Each row is a point. To make a cloud, some directions were put in groups of two or more. Within a group, all points are equally far from the middle, so they leave a hole (a ring in 2 directions, a hollow ball in 3). The other directions are filled evenly. Then the cloud was stretched, turned, moved and blurred a little. How many holes are there, and how many directions does each take, smallest first?

Cloud (21 x 3)
+0.29  -0.20  +0.36
-0.15  -0.05  -0.42
+0.28  -0.43  -0.02
+0.07  -0.15  -0.04
+0.22  -0.11  +0.47
+0.12  -0.43  +0.30
-0.21  -0.32  +0.16
-0.08  +0.05  -0.20
+0.03  -0.37  +0.10
+0.00  +0.23  -0.26
-0.01  +0.27  +0.24
+0.25  -0.07  +0.28
+0.22  +0.25  +0.58
-0.12  -0.34  -0.25
+0.04  -0.14  +0.42
+0.23  +0.21  +0.26
-0.16  +0.50  +0.25
+0.00  +0.01  -0.08
+0.34  -0.27  +0.16
-0.30  +0.17  -0.08
+0.02  -0.19  +0.70
Holes: 0

Cloud (29 x 4)
-0.28  -0.34  +0.38  +0.03
+0.29  +0.06  +0.33  -0.26
-0.41  +0.28  -0.18  +0.14
+0.27  +0.07  +0.35  +0.32
+0.14  -0.26  +0.04  -0.38
+0.22  -0.30  +0.02  +0.03
-0.16  +0.54  +0.08  -0.17
+0.04  -0.05  +0.35  -0.22
+0.08  +0.12  -0.23  +0.19
-0.34  -0.15  +0.25  -0.12
+0.42  +0.07  +0.31  -0.22
+0.23  +0.19  -0.31  -0.05
+0.15  +0.00  +0.35  +0.57
+0.31  +0.21  +0.31  +0.22
+0.05  -0.04  -0.29  -0.26
+0.14  +0.46  +0.12  +0.30
+0.08  +0.12  +0.44  +0.33
-0.36  +0.36  -0.17  -0.14
-0.11  +0.11  +0.06  -0.53
-0.22  +0.33  -0.29  +0.06
+0.15  +0.18  -0.33  -0.08
-0.14  +0.48  +0.19  +0.01
+0.04  +0.43  +0.25  +0.26
-0.13  +0.55  -0.24  +0.03
-0.13  +0.48  +0.19  +0.22
+0.12  -0.27  -0.03  +0.23
-0.19  +0.16  -0.13  +0.49
-0.15  +0.34  +0.32  +0.22
-0.35  -0.11  +0.40  +0.08
Holes: 1 (3)
